Each row of a before or after table is a point. The points were changed in one or more steps. Then noise was added and the rows were shuffled. The steps act on how far a point lies along the listed directions, d1 being the first. Write out the steps. A step turns or swaps two directions, mirrors them in a line or flattens them onto one, adds a multiple of one to another, or multiplies one. Angles are multiples of 10 degrees, from the lower direction toward the higher: turns from -170 to 170, lines from 10 to 170 but not 90. Use the fewest steps. Two steps may share a direction if one is a turn and the other turns, adds or multiplies; they go together, in the order done. Otherwise the lowest direction goes first.
In the rows, 128 means zero.

Directions:
(1): [136 164  77]
(2): [ 86 169 151]
(3): [175 159 157]
Before:
[[ 68 163 127]
 [108 115  93]
 [128 187 179]
 [119 201 147]
 [177 203 152]
 [142 172 100]
 [101 181 145]
 [177 184  93]
 [ 76  91 123]
 [ 60 112 143]
 [171 187 131]
 [ 86 102 123]
 [ 95 176 158]
 [106 103 142]]
After, 14 rows:
[[137 181 155]
 [133 174  91]
 [167 175  97]
 [134 104 109]
 [105 171 141]
 [154 194 146]
 [126 114  70]
 [ 97 124 130]
 [114  99  92]
 [140 193 100]
 [112 165  71]
 [144 167  77]
 [118 108  99]
 [106 184 174]]
Steps: swap d1 and d2; multiply d3 by 0.7

Directions:
(1): [108 102 102 123 195  90 177 106]
(2): [209 156 138 159 136 129 174 129]
(3): [156  55 137 110  82 120 141  85]
Before (11 x 8):
[[144  81 122 119 125 111 120 112]
 [ 64  85  92  79 158  98 145 125]
 [102 163 126 118 164 100 116 124]
 [150 114 118 146 193 119 174 131]
 [145 107 151 122  90 133 115  95]
 [ 62 149 100 117 147 110  96 121]
 [111 144 118 136 140 128 134 146]
 [113 175 151 118  30 177  44 186]
 [ 88 103 114  89 140 106 122  86]
 [ 61 134 115 133 183  90 129 128]
 [175  55 171  99  22 156 115  71]]
After (11 x 8):
[[143 128 154 127  87 144 102 107]
 [172 109 181 112   7 182  80 108]
 [ 78 139  98 119 152 101 116 110]
 [ 80 105 117 127 175  82 148 109]
 [109 102 122  90 122 111 122  82]
 [ 94  67 101  80 133 101 151 113]
 [ 98 221 139 133  85 170  58 208]
 [107 146 124 114 169  93 129 110]
 [111 134 116 134 145 123 141 141]
 [151  87 129 119 107 120 109 117]
 [151  87 120 136 176 116 172 116]]
Steps: turn d1 and d3 by 30 degrees; multiply d2 by 0.7

Directions:
(1): [128  88 134  94 122 117 140 129  79 154 156 107 201  51]
(2): [ 73 153 122 139 142  86  70  96  76 162  61 128 137 134]
(3): [131 114 101 212 121 132 145 160 156 211 129 113 161 145]
(4): [167 129 182 123  56 129  73 112 161 122 112 133 187 156]
(5): [175  40 144 125 133 101 120 153 110 147  87 182  86 127]
Before (11 x 14):
[[ 59 127 142 123 128  72  59  85  24 170  25 141 161 121]
 [142 113 115  90 136 139 158 150 125 111 165 105  96  98]
 [102 170 131 115 129  94  72 106  86 138  91 139 182 117]
 [141 141 143 137 134 142 172 133 143  94 147 124 110 149]
 [111 152 147 104 135 119  85 109 119  96 113 127 116 142]
 [177 119 161  44 122 122 139 117  98  87 145 150 119  89]
 [ 64 147 108 102 165 101  86  90  53 141  94 118 157 104]
 [132 119 153  93 132 153 131 118 143  87 153 117 147  87]
 [127 146 141 105 109 129 133 116 116 113 137 100 151 110]
 [150 123 129 109 111 131 144 136 152 127 152 136 129 120]
 [149 111 146 113 100 128 120 130 127 119 134 144 139 110]]
After, 11 rows:
[[161 122 162 109 114 141 167 130 135  87 156 126 140 125]
 [ 74 150 116 166 132  94  54  98  82 198  63 120 195 146]
 [160 111 110 137 132 132 186 157 113 189 177 107 171  76]
 [153  79 140 150 128 150 147 152 159 149 150 120 158  95]
 [107 136 116 156 148  76  70 127  76 185  57 159 154 127]
 [116 102 139 111 140 103  96 125  86 146 116 123 153  97]
 [ 10 161 102 180 156  66  64  85  20 214   9 124 151 139]
 [152 102 140 144 105 118 134 144 124 157 116 122 139 127]
 [154 117 121 116 119 136 157 145 154 129 158 137 116 120]
 [154 131 124 126  94 154 148 157 165 134 180  86 147 116]
 [132 109 109 142 133 131 153 148 127 142 143 140 115 109]]
Steps: turn d1 and d3 by 100 degrees; multiply d2 by 1.3; turn d4 and d5 by 120 degrees

Directions:
(1): [106 158 145 105  85 180 115  70  87 129 186 138 128 171 109 111 146 136
 192 118  46 127 140 178]
(2): [ 64  82 106  75 124 198 141  93 110 146 131 130 209  73 121 146  76 134
 124 110 165 105 140 107]
Before, 12 rows:
[[122 135 142 122 120 123 123 126 135 125 126 136 117 126 128 114 120 151
  143 115 122 126 132 129]
 [144 127 103 141 131 108 126 143 129 128 118 140 132 104 134 118 127 128
  102 143 172 121 132 106]
 [108 172 133 112  81 176 100  49  65 133 206 153 121 193 105 114 170 136
  214 123  12 121 135 191]
 [160 140 156 152 136  89 139 167 155 116 105 132 100 138 131 123 145 129
  114 120 144 135 129 114]
 [122 129 117 121 132 140 130 131 131 138 117 124 155 107 122 148 118 127
  123 134 142 127 118 124]
 [158 147 116 151 151  81 121 170 159 131 103 128  89 149 151 127 133 126
   93 130 148 124 116 117]
 [145 126 128 141 144 105 145 162 140 126 106 134 133 120 137 139 131 141
   94 137 165 133 133 118]
 [127 122 123 128 125 146 135 121 132 116 121 119 135 124 131 133 128 127
  110 131 134 119 127 107]
 [106  94 121 121 134 151 123 127 127 134 118 118 160 108 136 145 112 114
  122 132 150 101 115 117]
 [ 92 145 147  67  83 201 121  62  82 139 196 121 163 156 110 126 135 144
  188 105  48 128 140 171]
 [126 125 123 131 141 135 130 137 125 137 124 121 139 113 144 131 118 131
   99 127 159 114 124 110]
 [123 108 105 129 148 112 145 146 133 136 104 112 138  92 135 123 117 128
  102 131 162 121 128  99]]
After, 12 rows:
[[157 136 154 151 139  89 141 169 157 117 102 132 105 132 133 125 141 129
  110 119 151 134 129 109]
 [104  94 122 118 132 155 122 123 124 134 122 119 162 111 135 144 112 114
  126 131 146 101 116 119]
 [123 124 123 129 138 140 130 134 122 139 126 121 143 111 143 132 117 132
  100 125 158 113 125 111]
 [122 181 137 125  83 158  98  59  71 128 203 153 103 204 108 111 180 135
  212 128   6 127 132 193]
 [154 141 113 149 154  82 122 171 160 131 100 128  95 142 151 130 127 125
   89 129 156 122 117 112]
 [126 122 122 127 123 148 134 121 131 117 123 120 137 124 130 134 128 128
  111 130 133 118 127 108]
 [123 135 143 123 120 122 123 127 135 124 127 136 116 126 128 114 120 151
  143 116 122 127 132 129]
 [102 154 152  76  82 190 118  65  83 137 198 122 148 166 110 122 145 143
  191 109  39 132 139 177]
 [141 122 127 138 144 109 145 160 138 127 105 135 139 115 137 141 127 141
   94 137 168 132 134 116]
 [121 129 117 120 131 142 130 129 131 138 118 124 156 107 122 147 117 128
  126 133 140 127 118 125]
 [141 125 101 138 130 113 125 140 126 129 119 140 137 101 133 119 123 129
  102 143 173 120 132 106]
 [118 106 105 125 145 119 145 141 131 137 106 113 143  90 135 124 114 128
  105 128 161 120 129  98]]
Steps: turn d1 and d2 by -10 degrees

Directions:
(1): [142 120  97 163 150 130  93  56 149 116 159 183  63 110 116 153 126 131
 148 154 107 222 150 148 145 152 235 157 109 168 137  82 102 118 105 130
 153 104 140  50 139 205 118 144 113 175 161  78 127 124 127 165 182 150
 123 149  99 135 157 119 158 167 201 163]
(2): [112 125 126  72  66 156 139  89 149 146 244 137 180 109  99 144  64 144
 148 168 124 156 137  83 112 108 125 109 106 158 184 179 178 143 189 175
  75 115 134  97 141  97 137 198 134 129 158 101 144 144  82  89 155 160
  74 138 148  98 123 190 158 120 120  63]
(3): [100 115 134  81  94 134  68 138  92 144 118 167 128 166 100 140 149  99
  59 149  72  81 187 171  80 108 146 147 171 224 112 175 133  66 142 152
 103 157 130 143 103 184  60 158  72  52 138 100 150 125 118 150 110 152
 126 113  89 199 133 110 114  79 115 138]
(4): [ 69  83 168 175 153 105 139 173 153  86 119  85  85  83 123  88 102 179
 136 185 158 114  73 103 159 134 102  75 106 166  90 100 166 135 191 209
 114 136  97 137 165 162 145 119  77  84 141 121 119  77  91 180 112 124
 140 190  87 152 157 186 104 107 159 172]
(5): [130 136  38 137 196 128  82 145 107 110 176 126 164 123 139 109 165 189
 104  71 133 129 120 113 111 106 174 111 143 137 112 177 128 112 131 198
 107  78 159 103 175  91 135 183 133  86 146 150  66 161 146 178  56  92
 132 125  81  72 119  87 126 205  80 161]
Before, 14 rows:
[[ 90 112 162  99 105 116 157 161 131 126 164  92 145 131 109 113  84 151
  131 179 145  73 107  93 132 125  76  80 128 147 136 151 186 148 189 182
   83 137 104 158 135 113 143 153 107  91 133 135 138 107  97 104 116 130
  111 143 141 133 131 186 126  98 109  95]
 [107 110 118 121 129 129 131 108 137 125 165 126 118 103 122 125 102 142
  132 146 138 131 116 127 134 134 144 102 112 154 139 132 147 145 151 145
  108 130 121 109 135 135 128 154 124 131 144 119 116 129 116 139 132 130
  123 137 138 134 130 162 119 117 135 124]
 [157 144 141 147 121 129 138  85 135 137  95 157  98 126 134 156 136  97
  146 111 122 167 143 137 155 145 134 154 119  96 137  77 106 133  87  65
  158 133 116 120  95 156 143  95 141 172 107 132 147 135 150 112 166 136
  147 110 165 135 130 101 125 115 175 130]
 [114 103 150 153 137 107 142 147 136 104 134 120 121 112 129 100 119 164
  130 156 137 115 106 109 132 126 103 104 121 129 120 125 160 138 170 151
  127 123 104 142 131 130 129 111 114 106 132 137 127 103 121 139 124 125
  131 154 126 135 133 167 109 113 135 125]
 [125 130 144 102 119 131 126 156 121 133 132 106 161 121 135 116 112 124
  137 112 126 117 111 111 115 108 102 110 124 110 134 158 141 135 138 131
  106 131 132 156 117  90 143 136 151 122 122 153 144 138 128 112 104 116
  112 107 137 104 120 138 121 121 108 104]
 [146 137 126 127 108 137 132  87 146 125 146 150 114 127 111 157 105 112
  135 138 116 179 147 126 141 136 176 150 116 141 162 119 119 121 123 110
  136 115 135 102 113 150 108 130 126 169 133 117 157 131 107 124 171 144
  110 128 123 122 142 145 152 131 167 124]
 [144 149 125  97  90 135 110 122 102 157 135 130 182 165 122 131 136  99
  105  94 105 109 162 141  93 105 105 141 136 112 148 192 138 131 123 129
  103 132 133 144 101  98 109 157 142 110 121 147 126 159 140 102  95 120
  111  95 145 131 106 103 126 119  76 101]
 [102 113 152 108  99 137 136 157 134 121 134 109 147 123 116 101 101 129
  130 147 127  95 111 122 116 101  69 114 139 152 135 139 164 135 151 152
  102 146 106 162 126 118 123 131 122 101 134 114 135 122 101 117 120 140
  120 139 135 148 128 177 102  80 124 108]
 [114 127 149 102 110 124 117 148  93 136 108 122 155 157 119 127 141 105
   87 133 115  69 135 147 111 116  80 132 152 152 119 165 133 129 135 135
  110 153 129 168 103 125 104 135 119  86 111 138 131 141 140 121  90 130
  113 105 123 149 110 121 107  85  77 125]
 [124 135 106 141 128 136 131  72 160 119 196 131 127 118 126 122  89 142
  179 147 133 188 126 108 138 142 171 131 103 133 170 115 148 143 130 137
  117 106 115  79 146 117 135 143 151 166 150 111 126 134 123 106 154 132
  107 147 128 101 143 158 148 144 156 125]
 [167 152 145 117 101 136 161  96 138 156 130 130 142 126 146 163 109 100
  167 125 139 150 125 118 141 143 123 149 123  73 164 106 114 161 107  62
  147 128 129 113  93 100 148 103 176 203 115 130 160 143 151  91 180 137
  115 115 192  97 113 128 149 118 144  80]
 [151 128 141 146 117 124 169 101 153 140 138 135 121 126 136 131 109 127
  176 132 146 170 118 124 138 128 134 132  97 103 144  95 139 153 118 106
  143 133 133 103 115 131 143 105 155 179 130 128 135 125 129  88 157 133
  127 141 150 107 124 136 128 144 154 119]
 [134 141 118 115 113 140 114 107 129 139 127 164 119 139  99 150 125 108
  138 139 110 144 148 145 129 136 166 139 132 144 137 117 132 129 124  91
  118 133 135 102 119 166 103 134 125 155 138 115 148 131 124 123 163 163
  119 107 124 140 137 124 139 126 137 115]
 [124 112 142 127 102 145 128 105 151 125 126 140 105 112 128 134 106 131
  154 154 132 155 125 131 134 143 147 129 114 130 135 111 129 148 132 102
  131 120 128 119 115 146 126 120 141 150 135 112 146 131 135 116 160 147
  116 139 148 126 127 150 133 116 146 116]]
After:
[[159 148 118 117 107 143 128  76 142 136 147 158 123 134 112 165 113 103
  133 126 111 182 159 133 134 136 183 162 122 134 170 125 112 123 109  92
  140 115 145 100 104 145  99 131 137 182 129 122 159 142 112 113 177 147
  105 112 133 120 136 131 161 135 160 113]
 [126 110 140 125 102 146 130 106 151 123 126 139 107 115 131 131 110 132
  154 152 131 154 125 133 133 141 146 129 113 129 138 108 129 149 133 101
  133 120 132 120 118 145 127 120 138 150 137 111 147 130 137 116 160 146
  114 139 145 128 128 150 132 118 145 116]
 [ 80  77 172 183 153  91 148 176 150  81 126  96  96  84 124  75 104 194
  137 189 153 106  75  93 149 129  86  72 107 148  99 107 183 146 204 198
  120 128  86 148 152 149 139 107  86  78 142 133 121  69  99 168 116 120
  139 193 102 148 150 203  94 100 151 151]
 [208 185 117  89  82 151 152  66 123 184 137 158 173 157 150 189 124  63
  161  86 118 159 164 136 120 136 143 184 135  48 189 125  87 155  65   8
  156 123 150 106  67  78 136 108 208 232 106 134 165 179 175  56 192 139
  107  72 219  81  96  89 167 133 123  53]
 [ 78  96 168 126 109 126 140 174 144 106 131  95 130 103 113  85  92 151
  134 166 139  92  91 112 128 106  57  94 131 170 119 129 180 137 174 182
   95 150  94 162 139 128 130 128 104  83 139 112 131 103  87 139 114 135
  125 163 118 159 139 199  91  71 135 127]
 [151 153 108 104 107 146 108  96 122 149 127 180 129 152 101 162 130  93
  137 121 100 146 163 153 121 134 174 156 137 131 147 126 118 126 104  68
  121 133 148  99 108 156 100 137 139 168 133 119 151 146 133 107 168 163
  115  89 136 131 128 107 147 130 127 100]
 [160 138 135 141 115 127 169  94 149 147 141 142 128 133 136 135 110 121
  175 122 143 170 125 127 133 129 135 140 101  96 147  97 132 152 109  90
  145 132 135 101 108 127 138 108 162 185 127 124 139 133 136  80 157 132
  126 130 157 104 119 129 133 147 150 112]
 [179 177 102  70  72 149 103  94  87 184 141 158 206 191 125 158 153  65
  100  57  82 118 195 157  74 102 121 173 148  88 175 209 118 124  84  83
  112 128 151 138  78  79  98 163 174 139 115 153 133 189 162  70 105 123
  101  61 172 118  86  67 140 131  60  73]
 [ 90  97 131 134 136 121 134 118 144 112 161 112 106  93 120 111  95 155
  133 162 147 124 101 118 144 134 136  87 106 165 131 123 158 148 168 170
  102 133 114 113 147 144 135 150 110 118 147 117 114 114 106 155 129 128
  130 156 124 139 143 178 114 111 146 136]
 [123 134 110 142 127 138 129  70 161 119 197 130 124 115 129 123  89 141
  176 150 131 189 128 108 138 140 170 131 100 131 172 117 149 144 130 135
  118 102 113  80 145 117 136 145 154 168 149 112 125 137 123 106 152 132
  107 148 130 101 147 159 146 146 157 127]
 [183 163 123 128 113 137 133  66 124 156  96 176 121 145 140 174 148  75
  143  87 108 174 168 146 140 141 147 173 129  78 152  86  91 130  59  32
  162 130 130 116  78 142 135  99 164 189  99 135 150 158 167  92 172 137
  140  80 181 125 117  76 134 125 160 112]
 [ 51  84 188 128 125 101 163 192 146  97 160  66 119 102 107  88  66 185
  133 211 165  64  73  77 151 132  57  46 115 169 114 131 212 150 229 234
   73 144  84 165 159 138 149 148  75  63 143 131 132  73  73 138 106 129
  118 184 115 150 153 222 110  83 131 122]
 [116 129 149 102 107 126 117 143  91 138 106 121 157 160 120 130 143  99
   87 124 110  73 141 149 108 114  83 135 151 151 123 171 130 129 127 127
  110 153 130 168 101 121 102 137 120  91 110 138 131 144 141 117  90 133
  111  95 124 147 108 118 106  89  74 120]
 [133 132 141  96 119 131 127 156 120 134 131 110 165 123 135 118 113 121
  135 109 123 118 114 115 112 105 105 115 123 108 134 161 136 131 130 123
  105 132 131 154 114  88 142 138 155 127 118 154 149 142 132 109 108 114
  109 103 140 106 119 138 122 124 103 102]]
Steps: multiply d4 by 2.5

Directions:
(1): [169 123 119  93 149 193 216 116  91 123  15 183 151 135 104 149  98 162
  74 127 141 145 108 121 116 158 119 149 148 125 120 120  73 145 144 100
 172 116 203 120 106 112 106  85 134 226  92  82  74 125 107  77  79 129
 141 157 101 164 143 120 142 120  84 153]
(2): [165 122 128 130 167 128 125 159  86 198  60  95 108 109 184 151 127 176
 123 105 140 178 131 123 138  84 144 124 141 109 194 121 120 183 169 145
 151 168  59  96  84 102 107 117 171 130  85 177 106 136 113  92 156 134
 151  50 215  84  65 127  70 122 182 139]
(3): [128 122 194 134  88 104  68  70 151 103  80 132 146 210 157  97 135 137
 117  85  77 131 159 129  93 155 138 113 209 181 178 154 115 172  56 162
 164 147 176 107  88 135 109 163 184 122 128 115 153 149 153 178  56  93
 115 102 144 151  85 145 119 112  99  68]
Before, 12 rows:
[[ 90 133  54 135 167 158 200 180 123 121 213 121 119  39  79 156 125 100
  163 187 169  99  94 127 181 144 107 138  31  74  59 103 141  68 191  78
   87  92 103 162 185 125 171 101  53 125 133 140 113  88  93  98 187 169
  143 186  88 122 177 129 157 156 135 180]
 [100 142 147 123 108 112 117 102 158  95 157 146 141 143 116 111 130 118
  118 146 115 117 150 147 118 152 110 130 123 152  93 139 141 105 117 110
  136 113 181 152 138 130 135 129 134 114 140  92 164 137 142 154 104 121
  125 160  90 155 163 126 176 132 118 118]
 [128 128 109 117 129 166 155 121 159 104 131 157 133  97  88 147 118 113
  142 133 125 110 103 127 125 146 122 154  89 124  58 101 115  83 133 103
  112  81 173 159 158 144 135 112  92 152 139  74 103 114 131 117 112 152
  140 173  69 169 185 114 181 138  99 148]
 [119 123 170 126 123 119  96  94 140  95 126 124 146 182 136  88 133 124
  126  99 100 116 135 119  97 166 121 133 158 153 127 132  98 138  78 134
  128 113 167 131 122 146 110 145 161 117 147 102 125 161 159 150  94 120
  120 140 121 133 131 149 116 120 101 110]
 [132 131 154 126 129 137 122 123 127 148  91 137 139 139 162 110 143 161
  127 118 106 156 157 136 136 139 138 141 148 148 151 132 113 141 118 122
  157 135 139 112  87 119 120 134 138 133  94 149 107 124 131 114  94 123
  138 113 145 122  94 142 128 117 128 120]
 [ 94 135 136 141 107 102 124 133 153  85 225 121 126 117  98 120 141 104
  151 157 129  91 120 123 115 143  91 116  99 119 104 131 158  91 116 141
   77 104 136 146 186 146 142 154  73 111 145 130 148 132 138 167 151 121
   94 154  92 126 171 136 159 148 124 121]
 [174 127 122 128 182 124 110 197  83 238  72  78 109 106 171 149 117 181
  129  95 143 191 122 124 143  65 152 124 136 106 202 119 130 193 191 146
  147 172  30  93  91 118 112 125 181 116  73 175 111 124  94  97 155 136
  168  31 220  63  56 142  55 124 192 145]
 [131 119 156 134 129 113 102 113 114 118 129 116 128 154 155 102 143 135
  120  96 107 136 139 144 119 134 130 110 160 150 139 141 152 129 104 147
  129 129 115 122 130 130 129 144 167 107 128 129 147 117 127 136 128 108
  131 110 142 112 120 137 122 113 130 115]
 [114 121 147 139 115 151 132 104 128  90 114 149 152 162  91 104 114 115
  115 128 117 102 125 128 120 166 115 124 153 158 121 144 116 116  79 125
  132 128 181 149 132 134 123 117 113 131 144  91 140 122 140 147 103 118
  127 172  74 166 121 112 153 119  98  97]
 [119 123 129 137 107 138 143 115 138 102 144 137 146 130 103 134 120 119
  118 134 113 121 123 131 127 163 103 125 138 134 108 112 135 129 110 142
  146 117 150 137 162 119 132 139 123 133 152 115 122 142 126 154 114 129
  126 141 107 149 142 127 143 128 125 149]
 [119 114 160 142  90 118 103 101 138 131 100 122 139 166 152 119 138 136
  136  98 107 128 153 125 105 134 129 104 169 149 182 143 128 137  90 151
  142 127 152 101  96 122 125 144 162 130 124 131 147 126 132 153  99 123
  123  91 118 143 101 135 118 111 132  89]
 [159 129 104 105 166 172 209 172 103 176  72 141 137  97 111 168 121 160
  118 159 172 157 104 124 122 117 137 131 112  83 125 113 101 129 178  83
  126 124 133 119 124 117 101  70 119 191  95 117  81 132  95  53 143 155
  155 129 131 127 146 104 123 136 147 174]]
After, 12 rows:
[[136 117 144 135 140 118 120 127 109 120 130 117 123 136 151 110 143 136
  117 111 117 142 134 144 123 127 128 114 150 135 132 134 151 126 117 143
  122 123 107 118 134 128 133 134 160 114 124 125 144 112 124 117 140 122
  137 109 138 109 123 131 115 121 140 127]
 [117 121 147 127 132 120  98 111 137 108 151 117 138 158 129  96 132 120
  136 106 117 118 134 121 108 150 124 134 132 141 117 125 108 122  96 132
  115 104 140 141 128 147 119 141 147 106 149 111 126 157 155 134 120 128
  120 146 124 121 140 142 110 134 116 129]
 [102 122 141 145 121 139 125 118 136  89 156 137 148 156  88 103 122 103
  126 134 120 101 133 128 132 154 120 124 132 158 113 136 136 102  86 124
  115 126 155 156 148 138 129 117 102 101 152 100 145 115 150 155 130 125
  122 173  80 163 122 112 155 124 109 102]
 [117 130 132 142 110 135 133 116 141 102 160 128 140 126 105 129 125 116
  126 137 119 123 127 128 129 158 103 125 135 134 106 109 146 129 108 142
  140 114 140 137 169 123 136 149 121 117 158 120 130 146 125 162 120 133
  124 137 112 145 143 128 138 127 136 151]
 [114 124 124 129 108 143 115 116 181  98 162 154 132 109  95 136 128 108
  161 127 111 103 114 126 123 150 126 149 102 144  64 112 132  85 112 116
  102  86 163 161 162 151 137 135  95 118 156  79 128 113 141 145 108 149
  128 165  75 168 181 120 188 137 105 122]
 [193 126 120 101 193 161 163 188  67 224   8 117 129 112 152 163  99 200
   97  93 149 195 113 124 131  88 144 135 154 109 198 122  98 197 193 133
  175 162  91  87  76 110  97 104 183 179  51 136  82 122  88  78 117 137
  167  55 193  95  69 145  63 119 159 155]
 [ 97 133 142 147 108  83  94 133 147 101 227 105 113 128 115 113 149 109
  161 145 126 104 124 124 120 126  95 110 106 123 134 137 166 109 115 154
   74 119 110 136 176 143 139 164  87  83 142 152 159 142 142 172 149 120
   95 131 123 107 151 140 141 148 145 110]
 [ 92 141 140 133 109 100 104 113 160  99 182 130 132 130 123 107 135 114
  134 149 115 115 155 147 124 133 111 129 113 147  96 136 154  98 120 116
  121 119 155 155 141 129 141 135 134  96 148 106 173 139 139 156 119 127
  131 153 100 146 156 128 165 131 134 119]
 [128 132 146 121 124 152 136 125 123 148  95 144 148 133 156 116 133 162
  123 125 109 158 147 139 139 146 133 145 133 146 133 127 110 132 132 111
  152 131 146 125  98 116 119 121 125 141  93 143 104 117 129 102 100 125
  137 129 132 126 109 143 139 124 123 129]
 [151 130 123 105 139 170 198 146 112 146  71 149 148 128  99 158 118 152
  115 150 155 144 111 123 102 142 135 126 127 108 114 120  92 126 151  84
  131 117 176 122 123 129  95  77 125 200 109  87  90 141 104  75 110 143
  142 146 106 147 160 106 140 132 110 156]
 [120 123 139 135 106 133 123 121 127 139 110 125 133 138 147 127 131 132
  133 111 119 128 146 121 118 126 124 107 147 132 167 139 135 121 116 139
  131 118 140 110 105 122 125 135 147 136 123 138 133 120 127 136 117 134
  126  98 105 139 112 130 117 114 143 110]
 [ 83 126  97 144 137 130 147 152 140 110 195 113 124  89 104 134 133 104
  167 155 137 105 118 135 161 154 121 123  82 100  91 121 145  97 145 106
  103 108 112 143 167 132 168 133  95 104 137 145 143 105 114 139 154 145
  136 157 110 124 143 141 143 146 128 139]]
Steps: turn d1 and d2 by -30 degrees; multiply d3 by 0.4
